Each row of a before or after table is a point. The points were changed in one or more steps. Then noise was added and the rows were shuffled. The steps act on how far a point lies along the listed directions, d1 being the first. Write out the steps. A step turns or swaps two directions, mirrors them in a line or flattens them onto one, adds a multiple of one to another, or multiplies one. Angles are multiples of 10 degrees, from the lower direction toward the higher: turns from -170 to 170, lines from 10 to 170 but not 90. Use the fewest steps. Two steps may share a direction if one is a turn and the other turns, adds or multiplies; they go together, in the order done. Otherwise the lowest direction goes first.

Directions:
(1): [-5.4  0.6 -0.8]
(2): [-0.8  0.3  5.4]
Before (11 x 3)
[[ 0.6 -1.9  0.7]
 [ 1.2  0.5 -1.3]
 [-3.0 -0.4  5.6]
 [ 1.4  0.7 -2.8]
 [-1.5 -0.5  3.8]
 [-0.4  0.7  6.1]
 [ 3.1  0.8 -6.0]
 [ 2.6 -1.3 -5.2]
 [ 3.9  1.9  2.6]
 [ 5.9 -2.9 -6.4]
 [ 0.1 -0.8 -5.2]]
After (11 x 3)
[[-0.3  1.0 -2.5]
 [ 1.2 -1.8  0.2]
 [-0.7  1.1 -6.0]
 [ 5.2  1.1  0.4]
 [-0.6 -1.3 -5.9]
 [ 0.0 -1.3  5.9]
 [ 2.5  0.4  5.7]
 [ 0.0  0.7 -1.5]
 [ 0.3 -0.2  3.6]
 [-2.1 -1.0 -4.9]
 [ 1.8 -2.7 -8.7]]
Steps: turn d1 and d2 by 30 degrees

Directions:
(1): [-1.7 -5.6 -1.2 -2.0]
(2): [-4.8  2.1  1.8 -3.1]
Before (12 x 4)
[[ 2.0 -2.5 -0.6  2.0]
 [-0.2 -3.5 -1.3  0.6]
 [-5.3  5.6  0.8 -3.1]
 [-1.7 -1.3 -2.0 -1.6]
 [-3.6 -1.0  1.4 -1.9]
 [-7.1 -8.6 -1.8 -5.3]
 [ 4.0 -0.4 -2.3 -0.6]
 [ 6.9  0.3 -2.3  5.7]
 [-2.6 -7.0 -1.7 -1.7]
 [ 2.6 -3.5 -1.3 -0.9]
 [ 9.8  1.5 -1.4  7.5]
 [ 8.5  1.3 -0.8  6.3]]
After (12 x 4)
[[ 0.7 -7.3 -3.5  0.5]
 [-0.1 -3.0  0.0  0.6]
 [-0.1 -1.0  0.8  0.1]
 [ 0.6 -6.0 -2.8  0.4]
 [ 1.1 -0.4 -2.5 -1.7]
 [-0.5 -0.8 -1.3  1.0]
 [-1.1  5.9 -0.7  0.3]
 [ 0.0  0.2  0.9  0.4]
 [ 1.6 -3.6 -1.0 -1.8]
 [-0.6 -0.6 -2.1 -0.2]
 [-0.1  0.3  1.0  0.4]
 [ 0.3 -2.8 -1.7  0.5]]
Steps: flatten d1 and d2 onto the line at 150 degrees

Directions:
(1): [-3.9  3.5 -1.1  1.5  2.3 -4.9]
(2): [-4.1 -1.3  1.4 -4.0  4.1  2.7]
Before (13 x 6)
[[ 3.3 -0.4  1.3  2.6 -1.8  1.3]
 [ 0.5 -0.9  1.2 -1.9 -2.4  3.7]
 [ 0.1 -5.6  3.8 -3.8  1.2  7.5]
 [-0.9 -1.9 -0.2 -1.7 -0.4  2.7]
 [-1.8 -4.5  2.1 -7.0  1.6  8.4]
 [ 1.3 -0.2  2.7 -1.1  0.6  4.9]
 [ 0.6 -4.3  2.0 -2.8  1.9  7.6]
 [ 8.1 -2.9  0.1  0.7 -3.2  3.6]
 [-2.2  1.5  0.9 -1.2  1.4 -1.7]
 [ 3.1  2.7 -0.5  3.5 -2.7 -3.5]
 [ 2.6 -1.5  0.5 -1.9 -2.5  5.2]
 [ 3.8  0.1 -0.9  2.9 -4.7  0.7]
 [-6.3  0.2  0.5 -1.4  5.3 -0.3]]
After (13 x 6)
[[-4.4  4.0 -0.8 -0.1  1.9 -2.6]
 [-1.8  4.4  0.8  2.4  1.4 -2.3]
 [ 2.4 -0.3  1.0 -0.1 -2.8  0.2]
 [-2.8  0.5  2.2 -0.3  3.2  0.9]
 [-2.8  4.3 -2.0  4.7  2.1 -5.5]
 [-3.3  3.0 -0.1  0.3 -0.3 -2.1]
 [-3.6  4.1 -0.4  5.1  1.0 -7.7]
 [-0.4 -1.9  2.5 -3.9  2.3  4.5]
 [-5.7  1.5  0.2 -2.7  7.1 -1.8]
 [-1.6  1.4 -1.7  1.1 -0.8 -2.4]
 [ 5.0 -0.2 -1.3  5.0 -4.6 -1.0]
 [-4.8 -0.4  1.1 -2.6  3.2  2.7]
 [-2.7  6.2 -3.2  4.6 -1.7 -8.5]]
Steps: turn d1 and d2 by -160 degrees

Directions:
(1): [ 6.1  0.6  0.8 -1.2  2.1  2.0 -0.7  4.2 -5.0]
(2): [0.4 3.4 2.0 1.1 1.0 2.9 1.7 4.7 6.2]
(3): [-1.7  3.3  3.9 -0.3 -6.6 -2.2  0.5  2.4 -2.7]
(4): [-1.3 -1.2  6.9 -0.3  4.1 -2.7 -3.9 -0.3  0.5]
(5): [ 1.8  6.1 -2.5  1.1 -0.1 -1.1 -6.1 -2.0  0.8]
(6): [ 2.2 -3.3  2.1  5.8 -3.4  4.0 -2.7 -1.4  0.5]
Before (8 x 9)
[[ 1.3 -1.5 -2.7  3.1  2.0  3.7  3.8  0.8  3.2]
 [-0.2  4.5  4.6 -4.9 -5.1 -5.2  2.9  4.6 -5.9]
 [-1.2  7.9 -3.5 -2.1 -0.9 -0.8  0.9  4.6  5.5]
 [ 2.0  3.3 -3.3  1.5  0.4  1.4 -0.8  0.7  0.6]
 [-2.6  0.6  2.0 -1.0  3.6 -0.2  1.3  0.4  0.6]
 [ 2.9 -0.2  1.7  0.4  3.5  4.6  0.5  4.7  4.2]
 [ 0.3  2.1 -2.0 -5.1  8.1 -1.1  4.8  4.3  3.5]
 [ 0.2 -1.3 -3.3  0.0  1.5 -1.3 -2.4 -4.5 -1.4]]
After (8 x 9)
[[-0.6  6.0 -1.1  1.7 -3.4 -0.6  2.3  2.1  1.6]
 [ 0.1 -0.5  3.0  1.5 -2.8 -1.4 -3.1 -1.8 -3.2]
 [ 1.8 -5.3 -7.0 -2.2  8.6 -0.3  1.9 -4.9  1.0]
 [-1.4  3.7  0.5  1.5  0.7 -1.9 -2.7 -0.4  1.5]
 [-5.3  3.9 -2.5 -5.6 -0.7 -6.9  5.2  0.4 -1.1]
 [-2.1  0.1  0.3 -1.9  0.6 -0.2  3.5  1.1 -2.4]
 [-4.2  3.1  0.4 -1.5 -1.3  0.3  3.3  2.8  5.7]
 [-0.2  5.5 -1.6 -5.4  5.5 -3.9 -2.4  2.9  1.3]]
Steps: turn d1 and d3 by -160 degrees; turn d2 and d6 by -40 degrees; turn d4 and d5 by -70 degrees

Directions:
(1): [-1.1  1.5  1.8 -1.8  3.0  7.4 -0.4 -0.7  4.5  3.6  1.9]
(2): [ 2.4 -1.7 -5.2  0.1 -1.7 -1.4  3.4 -6.0  2.2  3.7  2.0]
(3): [ 2.9 -4.9  0.7 -5.0  4.3 -1.2  4.6  3.2  1.0 -0.7 -0.7]
Before (9 x 11)
[[ 0.8  0.5  2.5  0.8  1.2  2.4 -1.3 -2.9 -1.1  3.5  1.9]
 [-1.1  1.2  1.6 -1.9  2.3  0.6 -1.6  4.3 -0.9 -2.7 -0.8]
 [ 4.1 -5.2 -0.3 -8.3 10.1 11.1  6.4  2.5  8.8  7.9  0.9]
 [-0.6  0.3  0.2  0.7  0.6 -2.4 -1.1 -2.9  1.1  1.1 -2.5]
 [-1.2  1.0  1.9 -0.3  0.9  3.9 -1.8 -1.8  1.3  2.2 -0.3]
 [-0.9  3.3  5.7 -2.2  1.5  2.9 -2.3  7.8 -2.7 -2.4 -2.2]
 [ 1.7 -1.5 -0.3  0.3  0.0 -0.9  0.7 -0.9  1.5  0.9  0.9]
 [-2.5  2.5  6.4 -1.1  1.4  3.3 -3.7  5.7 -2.2 -3.4 -0.7]
 [-1.3 -0.2 -0.2  2.1 -2.3 -0.5 -1.1 -2.7  1.1  4.0  1.5]]
After (9 x 11)
[[-1.2  1.2  1.9 -1.7  2.4  1.1 -1.6  4.1 -0.4 -2.6 -0.7]
 [ 0.7  1.3  2.6  1.3  0.5  2.0 -2.0 -3.0 -1.8  3.0  1.8]
 [-1.1  3.4  5.7 -1.9  1.5  3.4 -2.7  7.6 -2.7 -2.2 -2.1]
 [-1.8  1.7  1.7  0.9 -0.3  3.4 -2.5 -2.3  0.5  2.0 -0.5]
 [-2.4  2.8  6.4 -0.7  1.3  3.3 -4.0  5.5 -2.4 -3.7 -0.5]
 [-0.6  0.1  0.2  0.5  0.7 -3.0 -1.1 -2.9  1.0  0.9 -2.5]
 [ 1.5 -1.5 -0.1  0.0  0.0 -0.4  0.5 -0.6  1.9  1.1  1.1]
 [-1.6 -0.3 -0.3  2.3 -3.0 -1.3 -1.2 -2.8  0.5  3.7  1.4]
 [ 1.9 -1.6 -0.2 -5.7  8.4 14.7  3.3  0.4  9.9  9.8  1.9]]
Steps: turn d1 and d3 by -20 degrees

Directions:
(1): [-1.5 -0.4  1.9 -3.9  0.1 -5.0  3.1  2.5 -0.3 -2.1  0.5  7.3]
(2): [ 0.0  5.1 -4.1 -1.1  2.6 -0.4  1.9 -1.1 -4.1 -6.2  2.1 -2.1]
(3): [ 5.3 -2.3  5.5 -0.2  4.7  3.6  3.9  0.3 -1.4 -1.7 -0.7 -0.5]
Before (12 x 12)
[[-1.7  4.2 -3.7  0.5 -0.3 -1.9 -1.3  0.0 -1.9 -2.4  1.7  0.2]
 [-0.1 -0.4 -0.6  1.0 -1.6  0.4 -0.5 -1.2  0.7  1.5  0.0 -2.5]
 [ 0.1 -0.2  0.4  0.4  0.3  0.0  0.6 -1.0  0.6 -0.2 -0.1  0.7]
 [-0.4  2.3 -2.8 -0.9  0.9 -0.3 -0.3  0.9 -2.8 -2.6  1.3 -0.2]
 [-4.3  5.5 -6.5 -2.6  1.2 -3.8  0.6 -0.1 -1.5 -4.7  1.9  0.8]
 [-3.2  4.6 -4.9 -1.8 -3.1 -3.3 -2.1 -0.3  0.2 -2.9  1.4 -0.2]
 [-1.2  0.3 -1.3 -0.8  0.2 -1.3  1.1  0.2 -1.9 -1.5  1.1  0.7]
 [ 2.6 -0.7  1.0  2.8  0.7  4.4 -1.2 -2.3  0.1  2.4 -0.9 -5.9]
 [ 0.4 -2.8  1.0  1.1  0.2  1.8 -1.3 -0.2  1.2  2.5 -0.4 -1.4]
 [-1.8  1.7 -0.5 -2.4  0.3 -3.3  2.3  0.7 -1.8 -2.9  0.7  4.3]
 [ 1.1 -1.9  2.2  1.8  0.2  1.7 -1.6 -0.8  2.1  2.0 -2.0 -2.7]
 [ 1.2  0.1  1.6 -1.6  1.3  0.2  1.9  2.1 -0.5 -1.4 -1.9  2.4]]
After (12 x 12)
[[ -3.8  -0.8   0.2  -2.2  -3.4  -5.0  -0.4   1.4   2.0   2.5  -0.4   5.0]
 [ -1.8  -5.7   3.0   0.0  -2.9  -1.1  -2.1   1.5   4.2   6.2  -1.3   3.6]
 [  0.0  13.1 -12.1  -0.7   8.3   2.5   3.2  -4.0  -9.2 -14.2   4.5 -10.2]
 [  0.5   7.0  -6.4  -1.2   3.9   0.7   1.4  -0.8  -6.7  -8.2   2.9  -3.5]
 [ -2.2  -4.8   3.9  -0.1  -3.3  -3.1  -2.6   1.6   5.0   5.6  -3.1   4.1]
 [  2.7   3.9  -1.3   0.7   4.4   3.8   2.8  -2.4  -4.8  -5.6   1.2  -4.9]
 [ -1.5  -1.3  -0.2  -0.1  -3.0  -1.9  -0.8  -0.5   1.6   2.5  -0.3   0.3]
 [  0.0  -0.6   0.6   0.2  -0.1   0.2   0.8  -1.0   1.0   0.0   0.0   0.8]
 [  2.4   0.1   1.8  -0.8   1.9   1.7   1.7   1.7  -0.9  -1.5  -2.1   0.6]
 [  0.1   2.3  -2.8  -0.1   2.3   1.1   1.7  -1.0  -4.0  -3.8   1.8  -2.9]
 [  0.5   8.5  -7.6   0.0   1.2   1.9  -1.4  -3.5  -4.1  -7.7   2.6  -8.1]
 [  0.2   8.7  -7.1   1.0   3.5   0.6   0.2  -1.9  -6.2  -8.1   3.4  -4.8]]
Steps: mirror d1 and d3 in the line at 60 degrees; multiply d2 by 3

Directions:
(1): [-3.2 -0.8 -4.4  3.1  2.6  0.3  6.9 -2.6 -3.3 -1.7  1.3  4.7 -1.9 -1.3
 -5.3  2.6 -1.0  1.4]
(2): [ 1.4  0.0 -1.0  4.1  1.6 -0.2  0.8 -5.4 -2.6  0.9 -3.8 -1.3  1.7  2.3
  5.6  2.7 -4.4 -6.2]
Before (13 x 18)
[[ -1.8  -2.4  -0.4  -1.2  -1.9   1.3   5.0   2.4   1.1  -0.8   5.3   3.7
   -4.9  -2.5  -9.4  -1.6   4.8   8.3]
 [ -6.9   0.2  -6.0   3.8   3.5   0.1   7.7  -0.4  -4.0  -3.1   2.9   8.1
   -3.6  -4.4 -12.3   0.9   0.0   4.8]
 [ -3.6  -1.7  -3.2   1.8   3.4   1.6   4.7  -1.5  -4.5   0.0   1.4   2.9
   -2.1  -2.1  -2.8   1.2  -0.3   0.5]
 [  1.3   0.9   3.1  -2.3   0.4  -0.5  -3.8   1.3  -0.8  -0.1   0.6   1.0
   -1.8   0.7   1.3  -0.7   0.1   1.3]
 [ -3.4   0.4  -3.5  -2.3   1.2   0.6   5.3   2.3  -1.2  -2.2   6.5   4.9
   -3.6  -3.9 -11.5  -1.5   2.7   7.6]
 [  0.6  -0.7  -3.2   0.4   0.0   1.8   1.8  -2.1  -2.7  -0.1  -1.7   0.3
    0.6   1.4   1.0  -1.3  -1.9  -0.5]
 [ -0.5   0.8  -3.0   2.3   2.0   0.1   3.0  -4.0  -2.3   0.5  -2.4   1.0
    0.5   1.5   2.2   3.4  -1.2  -0.4]
 [  2.1  -2.0  -0.9  -1.2  -0.7  -0.9  -2.7   1.8   1.3   0.8   0.0   0.6
    0.2   1.1   2.8  -1.2  -0.3  -1.4]
 [ -3.4  -1.4  -4.6   1.9   0.9   0.1   8.2   0.8  -0.7  -1.1   5.4   5.6
   -3.6  -1.8  -9.0   0.3   1.2   4.2]
 [ -1.6  -1.5  -3.9   3.5   0.6   0.4   6.2  -1.1  -2.6   0.3  -0.8   1.4
   -2.6  -0.9  -3.3   1.0  -2.5   1.7]
 [ -4.6   0.3   1.1  -5.0  -1.8   0.3  -0.6   7.0   2.7  -0.4   6.4   3.0
   -4.1  -2.9 -10.5  -3.5   7.2   8.3]
 [  0.5   0.4   0.8   0.7  -1.4  -0.9  -0.9   0.9  -0.3   0.3   0.7   0.8
   -1.1   0.6   0.2   1.2   0.8  -0.9]
 [  2.0  -0.7   1.4   0.0  -0.9  -0.4  -4.6   0.6   0.2   1.3   0.4  -3.7
    1.9   1.9   2.3   0.3  -0.1  -1.1]]
After (13 x 18)
[[  0.0  -1.9  -2.3   3.3   2.0  -0.1   1.5  -2.8  -3.2   0.7   0.5  -0.3
    1.1   1.1  -1.3   3.3  -1.8  -1.1]
 [  3.5   0.4   4.8  -4.9  -4.7  -1.3  -6.5   6.3   6.2   2.4   2.4  -4.2
    0.0   0.9   2.0  -5.1   3.3   1.5]
 [  0.3   0.5   0.6   1.1  -0.9  -1.3   0.0   0.8  -1.1  -0.1   0.5   1.0
   -1.0   0.5   0.2   1.6   0.3  -1.7]
 [ -1.5   1.0  -2.2  -2.5  -0.1  -0.3   1.1   1.7   0.9   0.4   1.2   1.3
   -1.1  -0.6  -3.1   0.6   3.5   5.4]
 [  1.2   0.9   1.3   0.7   2.2  -0.9  -1.5  -1.8  -3.4   0.0  -1.0   1.8
   -1.9   1.2   2.5   1.0  -2.3  -0.9]
 [  1.5   2.6   6.6  -6.6  -4.2  -0.7 -11.8   8.8   5.7   0.8   1.4  -3.9
    0.6  -1.7   0.1  -7.4   5.1   4.1]
 [ -0.2  -0.5  -2.8  -1.9  -1.0   1.9   1.5   1.3  -0.9  -0.7   1.0   1.4
   -0.2  -0.1  -1.9  -2.8   0.6   3.1]
 [ -1.2  -0.7   2.9  -5.1  -0.5   1.1  -3.5   4.8   0.9   1.7   2.6  -1.7
   -1.0  -2.1  -0.7  -3.5   3.9   3.1]
 [  4.7   2.1   6.3  -6.3  -3.9  -0.2 -10.1   4.4   4.4   1.9   0.8  -6.7
    1.7   0.9   4.7  -5.4   1.8  -0.4]
 [  3.4   2.4   6.1  -1.9  -3.1  -0.5 -10.1   0.6   2.8   4.9  -3.2  -7.7
    2.2   3.6   9.8  -2.3  -0.3  -6.3]
 [  0.5  -2.7  -3.2   1.4   1.2  -0.8   0.7  -0.7  -0.3  -0.3  -0.6   2.9
    0.1   0.8   1.7   0.6  -2.1  -1.7]
 [  5.8  -0.7   6.5  -2.8  -5.3   1.2  -7.6   1.5   3.8   3.0  -0.8  -6.8
    0.1   2.2   6.2  -3.8   2.8  -0.8]
 [  0.0  -1.0   1.2  -2.9  -3.4   0.3  -0.9   5.2   2.5   1.3   0.9  -2.0
   -1.7  -1.1  -2.6  -3.8   1.5   4.9]]
Steps: turn d1 and d2 by -120 degrees

Directions:
(1): [ 0.3  1.2 -2.4  3.8 -0.4 -3.7 -6.4  1.2 -2.8  3.9  0.8  1.7  1.3  1.8
 -4.7 -4.8 -4.0  5.4 -0.2 -1.6]
(2): [ 0.0  2.7  1.5  1.1  3.4 -0.8 -2.7 -1.9 -3.6  1.0 -5.5 -0.2 -3.5 -1.1
  3.5 -4.5 -2.0 -5.2 -3.8  5.6]
(3): [-3.6  1.8  0.8  2.1 -2.4 -0.5 -3.6 -6.5  7.1 -3.2  1.3 -0.7  1.5 -4.4
  2.5 -1.8 -0.9  1.7 -4.1 -2.0]
(4): [ 3.3  3.9 -3.6 -3.4 -2.1  2.3 -4.5 -2.1 -4.6 -7.1 -1.2  2.2  3.5  2.2
 -0.4  4.0 -1.1 -1.0 -1.4 -0.7]
Before (14 x 20)
[[  0.3  -1.5   1.7  -3.5  -0.8  -1.1   1.7   1.3   3.2  -0.3   1.2  -0.6
    0.0  -0.3   1.7   1.7  -0.2   0.3  -0.1  -1.1]
 [  2.8   1.5  -1.0  -3.6  -2.4   0.4  -1.6  -4.9   2.0  -6.8  -1.5  -0.4
    2.9   0.1   2.7   4.3   2.2  -4.5  -1.9  -5.1]
 [  2.3  -2.7   0.7  -4.0  -1.2   2.6   3.3   4.5  -4.7   3.8   2.4   1.9
    0.2   1.6  -2.4   5.8   0.6   2.6   6.2  -3.7]
 [  4.7   3.5  -3.9  -2.2  -2.4   1.7  -5.6   3.0  -7.0  -2.8  -2.1   3.2
    4.9   3.7  -1.9   2.4  -2.1   1.2   1.4  -1.7]
 [  0.2   0.3  -2.5   3.2  -1.1  -3.5  -2.2   0.3  -0.8   2.7   3.8   0.6
    2.2   0.9  -5.1  -2.7  -1.6   3.3   0.5  -2.8]
 [ -5.1  -2.8   1.2   1.9   1.4  -2.3   2.7   1.8   5.6   5.8   1.5  -1.5
   -0.6  -2.3   0.9  -2.4  -0.7   2.9   0.2   0.6]
 [ -1.9  -2.9  -1.0   3.3  -0.2  -4.0   2.8   1.3   4.6   4.4   1.0  -2.0
   -2.4  -3.5   1.0  -1.3   1.7   2.9   2.7  -1.6]
 [  4.4   2.0  -3.0  -3.9  -0.7  -0.5  -2.8   1.9  -4.7  -4.7   0.0   3.1
    2.1   4.1  -2.8   6.3  -3.0   1.0   3.1  -3.0]
 [ -2.0  -3.9   1.5   0.2   0.0  -0.8   2.6   0.6   6.6   1.9   5.3  -1.0
   -0.1  -1.2  -0.9   0.4   1.6   4.1   1.1  -3.5]
 [  0.3  -3.8  -1.5   0.4  -5.9   1.7   3.4   4.9   4.9  -0.2   6.4   2.6
    2.9   2.8  -4.6   6.2   1.7   8.0   6.6  -7.3]
 [  0.7   6.0  -2.5   0.3   1.4   1.3 -10.1  -8.4  -1.5  -7.7  -0.9  -1.7
    4.3  -1.0   2.7  -0.2  -3.4  -1.0  -4.1   0.0]
 [ -1.7   0.2   1.8   1.7  -1.1   0.3   0.3  -3.4   2.9   0.1  -2.1  -3.4
   -3.3  -3.4   2.4  -2.6   0.6  -2.7  -2.8   1.9]
 [  0.5  -1.3  -5.6   3.3  -9.2  -0.3  -7.4  -1.3   5.8  -2.0   8.4   1.0
    7.2   1.4  -9.8   1.3  -5.0  12.0   3.7 -11.3]
 [  4.4   1.6   0.3  -1.9  -0.1  -0.1   1.5   5.0  -9.2   1.5  -1.9   2.6
   -0.1   5.4  -3.3   3.5  -1.2  -2.9   3.0   2.0]]
After (14 x 20)
[[  3.2   0.7   2.6  -2.6   0.8   1.0   5.0   4.3  -6.7   1.1  -2.6   1.2
   -1.8   3.6  -0.3   4.1   0.6  -6.0   2.6   3.6]
 [  1.1  -0.6  -2.3   2.5   0.0  -3.4  -0.4   2.5  -2.8   4.1   3.2   0.5
    1.3   2.0  -5.4  -2.2  -1.1   2.2   1.9  -1.8]
 [ -1.4  -5.2   1.2   2.2  -3.6   0.6   5.6   5.6   6.1   3.7   5.3   1.1
   -0.3   1.3  -3.1   3.0   2.0   6.4   6.3  -4.9]
 [ -0.5   1.4  -0.3   1.3  -2.9   0.4  -2.5  -4.0   1.9  -2.0  -1.0  -2.2
   -0.8  -2.2   0.6  -1.4  -0.4  -0.5  -2.8   0.0]
 [ -0.2  -4.3  -2.7   6.2  -4.1  -3.1  -3.6   3.9   3.2   7.4   6.0  -0.4
    1.9   2.0 -10.1  -4.3  -5.3   9.9   5.5  -6.8]
 [  0.9  -3.7   2.9  -3.9  -0.1   3.1   6.0   3.7  -2.1   4.2   1.7   0.4
   -1.7  -0.3   0.1   5.4   1.8   0.4   5.7  -2.3]
 [ -0.1   5.0  -1.4   3.0   3.7  -1.1 -10.2  -6.2  -2.6  -2.1  -1.9  -2.2
    1.8  -1.0   1.8  -4.6  -4.6  -0.5  -3.7   1.9]
 [  2.8   1.3  -0.3  -0.5   0.9   0.7  -1.4   4.5  -5.7   2.2  -3.8   1.3
    0.5   1.9   0.6  -0.9  -1.0  -1.9   1.6   1.6]
 [ -0.4  -2.0  -3.0   1.7  -1.9  -3.0   1.3   1.4   3.0   1.5   1.8  -1.0
   -0.2  -2.0  -0.3   1.2   1.4   3.8   3.1  -3.1]
 [  0.4   0.9   0.9  -0.1  -0.9  -2.1  -2.4  -5.2   3.9  -2.3  -2.1  -1.3
    0.5  -1.8   3.3  -0.8   1.0  -4.1  -3.1  -3.8]
 [  0.0  -1.4   1.7  -3.0  -1.0  -1.3   1.0   0.6   3.8  -0.3   1.4  -0.6
    0.1  -0.7   1.6   1.1  -0.5   0.8  -0.5  -1.4]
 [ -3.0  -1.7  -1.4  -0.2  -0.5  -1.1   0.9   1.8   3.6   2.3   2.6  -0.1
    2.3  -0.3  -0.9   0.8  -0.7   4.3   0.8  -1.5]
 [ -1.6  -3.6   0.7   0.3  -0.6  -0.9   1.7   0.6   5.9   1.6   5.6  -0.6
    0.8  -0.7  -1.9   0.6   1.1   4.9   1.2  -4.1]
 [  2.0  -0.1   0.8  -1.8   2.4  -1.8   0.9   2.7  -2.4   0.2  -1.7   1.1
   -2.3   1.7  -0.1   2.5  -2.1  -1.7   2.7   0.3]]
Steps: turn d1 and d3 by -30 degrees; flatten d2 and d4 onto the line at 30 degrees
